Rows are points. The ring and each string are closed loops that go straight from each point to the next, and from the last back to the first. Before rounding, they use only three directions, however many columns there are. Count how often each string passes through the ring. Passing back the other way cancels.
In the rows, zero is written as 128.

Ring (6 x 3)
[[159 116  99]
 [150 145 107]
 [119 158 105]
 [102 137 102]
 [110 117  96]
 [146 103  89]]
String (20 x 3)
[[178 100  88]
 [150 100 110]
 [137 113 110]
 [146 122  89]
 [168 115  70]
 [181 103  71]
 [162 103 102]
 [148 109 116]
 [136 120 114]
 [161 116 117]
 [169 126 109]
 [172 139  91]
 [157 139  89]
 [133 128 107]
 [143 127 121]
 [161 127 122]
 [177 130 100]
 [162 131  86]
 [154 128  89]
 [171 117  83]]
Times through: 0
String (19 x 3)
[[131 101  70]
 [141  90  76]
 [137  96 106]
 [133 110 114]
 [145 127  88]
 [163 126  82]
 [181 130  91]
 [172 138 113]
 [153 146 126]
 [127 134 129]
 [127 133 112]
 [136 148  89]
 [123 170  87]
 [ 97 171 101]
 [ 93 148 111]
 [102 125 125]
 [120 126 106]
 [123 128  84]
 [131 125  77]]
Times through: 3

Ring (10 x 8)
[[161 128 143 115 174 124 173 116]
 [136 144 146 122 187 147 162 116]
 [106 153 147 128 188 155 146 120]
 [ 72 154 145 134 177 145 123 128]
 [ 59 141 139 134 154 117 109 136]
 [ 67 127 133 128 136  91 109 139]
 [ 98 109 128 119 121  68 123 139]
 [124 102 127 113 121  61 138 136]
 [152 100 130 109 130  67 157 129]
 [169 112 137 110 155  95 173 120]]
String (7 x 8)
[[113 120 130 116 139  95 138 133]
 [112 103 150 135 144  49 127 129]
 [ 85 102 133 127 117  46 111 141]
 [ 60 122 151 146 149  71 100 135]
 [ 96 127 149 136 162  94 127 128]
 [ 87 138 124 114 141 127 129 136]
 [ 83 127 115 109 119 105 122 143]]
Times through: 0

Ring (8 x 12)
[[194 136 176 125 134 137 136 100 112 115 163 107]
 [176 161 151 125 121 133 127  95  99 110 159 109]
 [131 158 138 127 129 134 118 107  96 111 144 121]
 [ 78 134 146 130 151 138 108 128 100 120 125 136]
 [ 46  94 165 134 179 144 110 151 115 127 110 150]
 [ 60  73 169 138 193 147 126 157 129 124 113 152]
 [101  72 171 139 190 147 141 149 136 118 126 144]
 [163  97 180 133 164 143 145 124 129 116 148 123]]
String (21 x 12)
[[124 182 117 126 116 131 112 100  85 107 145 119]
 [145 184 102 129 115 130 126  97  90  97 152 118]
 [152 162 109 133 129 134 138 105 103  96 152 121]
 [137 134 152 130 144 138 127 115 108 113 144 123]
 [135 130 180 125 143 138 115 114 105 125 143 120]
 [185 165 184 117 112 133 112  87  91 124 163 100]
 [218 179 165 119 102 131 125  76  92 112 175  93]
 [226 178 148 123 104 131 138  77  98 103 177  95]
 [195 159 140 128 123 134 141  93 106 102 165 108]
 [198 162 125 130 122 133 147  93 107  96 166 109]
 [222 184 134 124 102 130 139  77  96  99 177  97]
 [202 182 155 120 103 130 123  80  90 111 170  97]
 [158 155 169 122 124 134 115  99  96 120 153 111]
 [134 138 177 124 138 137 113 111 101 125 143 119]
 [139 162 166 121 121 133 105 100  89 122 148 113]
 [133 182 126 125 113 130 111  97  84 109 147 116]
 [119 169 102 132 128 133 125 109  95  99 142 127]
 [115 146 114 135 143 136 130 119 105 102 138 131]
 [116 127 154 131 151 139 123 123 109 116 137 129]
 [111 137 164 126 143 137 111 118 100 123 136 126]
 [111 153 160 124 132 135 103 111  91 123 137 122]]
Times through: 2

Ring (7 x 14)
[[128 147 137 124 142 134 107 132 179 104 129  91 134 132]
 [123 143 137 136 113 109 112 125 109 115 145 121 151  95]
 [120 137 136 136 109 107 118 123  90 123 148 130 151  97]
 [118 129 134 126 119 119 124 122  99 130 140 127 138 124]
 [130 133 135 117 121 130 123 112 114 125 129 127 125 132]
 [137 140 137 115 128 136 117 113 141 115 123 117 122 133]
 [135 144 137 116 139 140 112 121 172 107 122 100 123 139]]
String (26 x 14)
[[116 144 136 129 152 131 106 145 190 106 135  79 141 139]
 [118 148 136 127 158 137 103 147 210 101 132  71 137 144]
 [132 153 139 128 135 128 103 130 175  98 132  94 140 115]
 [137 147 139 128 113 119 112 114 121 109 134 124 139 100]
 [130 142 137 124 126 127 114 121 137 114 132 113 134 121]
 [123 140 135 115 161 149 111 138 207 108 122  77 122 166]
 [131 145 135 108 168 159 108 135 232 101 113  70 112 175]
 [142 147 138 112 138 144 111 116 175 104 118 102 118 139]
 [138 144 138 121 118 127 115 111 126 112 129 124 130 114]
 [128 140 136 121 132 131 115 123 146 115 130 109 130 132]
 [126 140 135 111 162 153 112 135 211 108 119  77 117 171]
 [133 145 136 109 162 156 109 131 221 101 114  76 114 167]
 [127 143 135 113 162 151 109 136 215 104 119  75 119 165]
 [129 142 136 122 135 132 113 125 156 111 130 104 131 131]
 [135 145 138 128 110 117 114 112 109 113 136 129 140  99]
 [136 151 139 130 117 118 108 119 133 104 136 116 143  97]
 [127 143 137 127 127 124 112 125 140 112 135 110 139 117]
 [120 142 136 127 141 129 110 136 166 110 135  93 138 133]
 [118 144 136 134 134 119 108 138 152 110 142  98 148 116]
 [126 148 139 146  94  93 110 120  76 114 154 137 165  62]
 [132 145 140 142  85  94 115 109  55 118 151 151 159  60]
 [125 140 136 128 122 120 115 124 122 117 138 117 140 114]
 [119 138 135 127 135 126 114 132 147 116 137 103 138 130]
 [130 143 138 135 101 107 115 114  86 118 144 137 149  85]
 [129 147 139 143  91  95 112 115  71 115 152 142 160  64]
 [124 149 139 142 111 104 107 128 113 109 149 118 159  81]]
Times through: 2
String (22 x 14)
[[137 152 140 131 113 116 107 116 127 104 136 120 144  92]
 [133 153 140 137 113 111 105 123 128 103 141 116 151  85]
 [132 145 139 135 102 108 113 114  93 114 143 134 149  84]
 [124 140 136 127 127 123 115 127 134 116 137 111 139 121]
 [116 138 135 130 133 122 114 135 142 117 140 103 143 125]
 [116 139 137 143 105  99 116 127  82 122 154 131 160  85]
 [123 139 138 143  90  94 118 116  55 124 154 147 160  70]
 [129 140 138 135  98 105 117 113  75 121 146 142 150  84]
 [123 139 136 130 120 118 116 124 117 119 140 119 143 112]
 [117 138 135 128 137 126 114 135 150 117 138 100 139 132]
 [116 143 136 138 127 113 110 137 135 113 146 105 153 108]
 [116 142 135 128 148 130 109 143 178 109 136  85 140 138]
 [119 142 135 124 150 135 109 140 185 109 132  84 134 144]
 [119 148 135 120 174 149 102 152 245  97 124  54 129 166]
 [134 153 138 121 149 140 102 132 205  95 124  81 130 136]
 [140 148 139 125 114 122 111 112 125 108 132 124 136 102]
 [143 151 139 120 126 132 109 114 156 102 124 111 129 116]
 [141 148 139 121 122 130 111 113 144 106 126 116 130 115]
 [136 144 138 124 117 124 114 113 124 112 132 123 134 110]
 [126 141 136 118 147 140 112 131 180 110 126  91 126 148]
 [123 145 135 112 177 158 106 146 249 100 117  56 118 180]
 [128 152 137 118 166 149 101 142 237  93 120  63 125 157]]
Times through: 3

Ring (10 x 14)
[[110 153 126 115 142 130 130 132 113 131 130 112 165 146]
 [114 130 115  99 121 131 134 113 107 100 135 124 163 124]
 [118 106 105  98 103 130 135  95  98  77 145 142 150  99]
 [121  97 102 114 100 127 130  89  91  77 150 153 131  86]
 [121 107 109 142 115 123 122  99  90 102 151 154 114  92]
 [116 128 122 170 138 123 116 116  92 136 150 151 103 108]
 [111 145 133 184 154 125 114 130  97 160 148 147 102 124]
 [106 161 141 182 166 129 117 142 104 174 143 137 113 142]
 [104 168 143 171 168 130 119 147 109 175 138 127 127 152]
 [106 167 136 137 158 130 125 144 115 156 130 111 154 157]]
String (29 x 14)
[[101 201 151 148 186 130 120 171 125 194 118  87 166 191]
 [110 195 138 128 176 121 116 165 123 177 109  71 178 186]
 [111 192 134 117 171 121 118 161 124 168 107  69 184 184]
 [113 155 125 127 146 125 123 134 110 139 128 109 155 145]
 [109 124 122 132 125 135 133 111 101 112 150 151 133 113]
 [108 113 117 105 110 141 143 101 104  88 151 153 149 108]
 [115 133 111  79 117 130 137 114 111  92 129 111 181 130]
 [120 148 111  85 130 121 126 126 113 109 117  88 185 144]
 [118 137 114 108 128 123 125 119 106 112 130 113 159 129]
 [121 131 109  98 121 122 126 114 105 100 128 111 164 124]
 [118 134 115 121 129 124 124 117 103 115 135 123 147 123]
 [114  86 109 127  96 137 138  82  89  74 166 182 115  75]
 [117  61  99 120  76 138 142  62  81  47 175 201 106  50]
 [122  70  95 118  81 130 134  69  82  54 165 181 112  58]
 [126  99 100 123 104 120 122  91  88  83 147 147 124  85]
 [127 134 108 129 131 111 111 118  97 120 128 110 139 120]
 [116 126 118 143 129 125 122 113  97 120 145 142 124 111]
 [113 109 118 154 120 132 127 101  91 110 159 169 106  93]
 [111  99 119 166 116 134 129  94  86 107 169 187  90  81]
 [113 126 123 159 134 128 122 114  95 129 151 153 111 109]
 [112 126 125 163 135 129 123 114  95 131 153 157 108 109]
 [107 121 133 200 141 133 120 113  89 147 168 185  75  98]
 [107 153 142 205 166 126 111 138  97 180 151 152  89 130]
 [109 180 145 194 183 120 106 158 107 199 132 116 114 159]
 [111 160 133 161 159 124 116 140 106 162 135 121 130 144]
 [110 165 135 160 163 124 116 144 108 166 132 116 134 150]
 [106 196 148 173 189 122 110 168 117 202 121  94 142 180]
 [ 98 195 157 183 191 132 117 168 118 207 131 113 134 179]
 [ 98 166 147 167 166 138 127 146 112 172 143 136 131 153]]
Times through: 3
String (23 x 14)
[[109 138 131 164 144 130 123 124 100 143 149 149 115 122]
 [101 140 142 190 153 138 125 127  99 159 160 170  96 121]
 [101 183 151 185 183 130 116 160 113 197 135 121 124 166]
 [110 181 138 150 172 122 114 156 115 176 121  95 151 168]
 [108 148 131 147 147 130 125 130 106 143 140 132 135 135]
 [104 142 132 144 142 137 131 125 106 136 147 144 134 130]
 [104 163 134 123 152 134 131 140 117 144 130 112 164 156]
 [112 174 128 105 155 124 124 148 120 145 114  82 184 169]
 [114 152 122 118 142 125 124 131 110 131 127 107 160 143]
 [112 126 121 134 127 131 129 113 100 115 147 145 132 114]
 [119 148 114  98 134 121 124 127 111 117 120  95 174 142]
 [122 100  95  65  89 129 140  88 101  53 138 130 173  98]
 [116  75 100 102  81 138 144  71  89  49 164 180 129  67]
 [114 109 114 130 113 132 132  99  95  97 154 159 125  97]
 [121 143 114 120 136 118 118 125 104 124 126 106 152 132]
 [130  99  95 109 100 116 121  90  89  76 141 136 135  87]
 [123  84 101 136  96 125 126  80  82  77 161 174 104  68]
 [115  98 114 151 111 132 129  92  87  98 164 178 101  81]
 [117 147 122 141 144 120 117 128 103 138 132 117 138 133]
 [120 150 123 161 152 115 108 132  99 152 132 117 123 132]
 [115 142 130 197 155 119 107 128  92 164 148 148  88 118]
 [113 162 135 188 168 118 106 143 100 178 137 126 107 140]
 [114 160 129 152 157 120 114 139 106 157 130 112 137 145]]
Times through: 0
